Each row is a point. The points of each table are mixes of a few directions, plus a little noise. How many directions does each table use, and how many do they share? Where both have some left over, give the other angles between the two spaces (their principal angles), to ten degrees, smallest first.
In the rows, 128 means zero.

First (5 x 3):
[[114 161 144]
 [150  79 102]
 [149  81 104]
 [ 99 197 161]
 [131 122 125]]
Second:
[[125 134 132]
 [ 79 122 216]
 [167 104  64]
 [131 124 123]
 [135 158 109]
 [130 125 124]]
Directions: first 1, second 2, shared 1

First, 8 rows:
[[177 137  92 211]
 [124 117 123  84]
 [110 141 157 173]
 [ 92 136 169 128]
 [126 131 133 141]
 [165 123  90 140]
 [120 124 133 108]
 [110 111 129  38]]
Second, 7 rows:
[[ 62 156 140 134]
 [156 129 139 179]
 [ 60 145 125  79]
 [183 116 130 169]
 [120 136 136 150]
 [137 116 115  87]
 [181 100 111 101]]
Directions: first 2, second 2, shared 1; angles 40

First, 9 rows:
[[154 178 110 133 137  96]
 [143  95 111 101 118 116]
 [124 111 105 124 121 135]
 [165 124 158  92 134  94]
 [ 63 130 173 177 132 192]
 [ 56 161  81 210 123 193]
 [153 159 129 125 138 104]
 [139  93 145 100 125 121]
 [157 100 139  89 126 104]]
Second:
[[107 140 125 152 127 148]
 [ 98  72 193 117 125 165]
 [175 205  40 138 131  75]
 [105  92 169 123 127 153]
 [151 133 115 115 128 104]
 [164 131 116 101 129  92]
 [ 97 122 142 149 127 160]]
Directions: first 3, second 2, shared 2

First (10 x 8):
[[122 115 137 134 105 138 125 127]
 [149 152 117 130 179 110 147 117]
 [125 142 110 109 142 119 123 139]
 [129 143 111 111 145 118 124 135]
 [151  62 226 249  89 155 174  63]
 [115 138 103  94 119 129 107 152]
 [114 142 102  90 124 126 108 151]
 [153 145 133 149 180 110 157 103]
 [115 104 141 135  87 145 116 133]
 [109 141  96  83 116 129 101 159]]
Second (10 x 8):
[[151 117 150 138 164 132  96 143]
 [104 120 102 122 113  99 154  92]
 [164 132 165 139 161 159  87 173]
 [142  94 139 142 184  96  98 110]
 [122 130 123 126 120 126 135 123]
 [ 70 133  69 108  62  90 199  67]
 [127 106 125 134 154  99 120 104]
 [148 171 153 122  98 194 121 193]
 [144 132 145 132 140 145 110 150]
 [108 147 110 115  84 137 160 124]]
Directions: first 2, second 2, shared 0; angles 60, 90

First:
[[101 185  61 126 101 128 166 136  83]
 [107  99 157 132 141 132  92 147 189]
 [151 128 151 166 107 118 116 118 107]
 [ 84 125  85 134 104 136 197 152  49]
 [152  62 153 172 153 154 116 121 144]
 [165 149 131 100 150 125 103 102 163]
 [136 148 159  65 140 104 107 121 161]]
Second, 10 rows:
[[168 105 131  97 128 121 120 134 123]
 [164 113 104 143 144  68  97 141 113]
 [ 80 134 123 194 189 110 157 117 110]
 [155 119 131  98 106 133 117 133 137]
 [115 135 154 130 170 144 173 130  94]
 [112 116  71 192 123  65  67 115 164]
 [175 106 138  72  98 138 115 135 135]
 [125 111 145 122 154 143 150 120 121]
 [ 66 198 158 139 127 181 185 133 103]
 [122 146 122  89  39 174  99 121 185]]
Directions: first 5, second 4, shared 1; angles 40, 60, 70

First:
[[117 109 112  94 140 152 104 125 207 104 149]
 [160  86 144 130 135 136 165 147 118 146 102]
 [176 120 188 148 134 144 141 178 112 129  95]
 [114  88 114 126 172 144 123  91 186 116 136]
 [137  69 108  87 139 154 139 133 199 124 131]
 [ 63 227  94 139 103  93  70  83  97 108 174]
 [146 115 132 128 115 123 154 144 101 146 113]
 [155 121 151 147 122 122 157 148  80 148 102]
 [ 73 219  86 126  83  88  88  99  82 122 169]
 [142 127 151 154 138 124 141 130  98 137 111]]
Second:
[[198 163 158  99 137 118 122 155  70 120 135]
 [ 78  84  87 132 128 130 143 117 191 130 110]
 [ 55 108  75 154 140  88 142 136 199 110  61]
 [132 185 151 156 132 101 112 142  84 113 109]
 [166 174 150 123 140  98 120 157  81 112 110]
 [ 55 128 111 176 123 125 120 109 160 127 111]
 [137  96 119 105 123 147 139 120 146 136 145]
 [198 135 135  80 142 112 137 160 100 120 123]
 [117 105 128 129 117 157 128 106 142 140 154]
 [144 101 164 128 100 209 116  79 104 166 225]]
Directions: first 4, second 3, shared 1; angles 50, 90

First:
[[140 178  99 105 184  96 119 164  81 104 154 143  91 118]
 [141 135 169 139 118 132 117 132 141 145 108 114 121 151]
 [139 104 138 151  94 132  61 119 114 137 148 129  89 135]
 [ 86  99 160 163 112 172  92 170 113 153 135 134 112  90]
 [ 58 115  31 121 156 162 220 101 136 136  90 173 249 131]
 [ 94  97 122 141  98 164 131 107 138 118 154 127 143 103]
 [174 115 118 116 122  93 124 108 141 150  93 127 128 152]
 [165 143 152  96 137  94 171 121 161 106 135  98 116 108]
 [162 176 161 123 136 109 119 122 128 106 138 110 101 165]]
Second, 11 rows:
[[ 57 198  80  83 132  80 102 155 156 132  75 132 111 148]
 [119 137 125 112 143 116 164 121  98 182 119 114 107 143]
 [199 126 146 132 140 134 185 122  93 133 148 149 125 118]
 [165 131 122 131 143 115 152 136 121 131 141 125 126 133]
 [127  78 170 144  96 178  74  87 148  66 129 148 160  98]
 [ 96  92 151 150 129 181  86 132 129  78 140 150 160  82]
 [ 61 151  79 116 168  80  57 175 173  96 109  98 144 146]
 [186 105 127 157 141 123 158 137 119 145 166 105 128 140]
 [173 105 138 119 166 111 156 105  99 150 134 109 129 142]
 [105 119 147 137  72 161  88 104 157  95 117 147 135 114]
 [119 168 119 130  81 131 186 139 114 198 129 133  83 141]]
Directions: first 6, second 6, shared 2; angles 70, 80, 80, 80

First (8 x 18):
[[128 129 130 129 126 127 126 127 128 129 126 128 127 127 129 127 128 128]
 [134 155 169 146 110 116 109  88 122 140  90 126 106 106 161 110 137 126]
 [136 174 197 156  99 107  95  59 117 148  61 124  91  87 183  98 144 125]
 [123 105  93 113 142 138 145 164 135 117 163 130 147 148  99 142 120 128]
 [138 177 203 160  95 106  91  55 117 151  56 123  87  83 187  95 145 124]
 [118  85  63 101 156 148 160 196 140 108 192 132 164 168  76 158 112 131]
 [124 104  93 112 144 138 145 164 134 116 163 129 146 150 100 143 120 130]
 [121  95  81 108 149 143 151 177 136 114 176 129 154 157  89 149 116 129]]
Second (11 x 18):
[[ 76 140 142 130 103 150 162 157 149 141 142 114 137 148 116  73 169 109]
 [140 109 147 164 123 159 205 155  73 114 106 123 176 107 111 107 168 142]
 [137 105 100 114 132 147 101 108 146 141 120 138 207 135 189 178 142  79]
 [122 117 110 101 182 126  92  98 118 139 123 131 152 150 173 153 129  81]
 [116 134 149 150 113 136 177 154 109 121 127 120 115 122  92  87 147 152]
 [125 131 113  78 249  85  49  69  89 134 126 132  76 164 164 157  86  87]
 [100 151 143 120 134 110 122 133 138 129 143 118  61 144  99  86 116 140]
 [137 108 126 144 120 155 161 138 109 128 113 130 194 119 144 135 159 114]
 [162 131 134 143 123 110 131 127 112 111 123 134  91 103 100 140  99 173]
 [139 143 126 138  46 119 114 142 194 126 145 132  96 108 102 136  99 171]
 [151 136 117 128  81 110  95 122 174 124 138 136 101 108 117 158  92 162]]
Directions: first 1, second 4, shared 0; angles 80
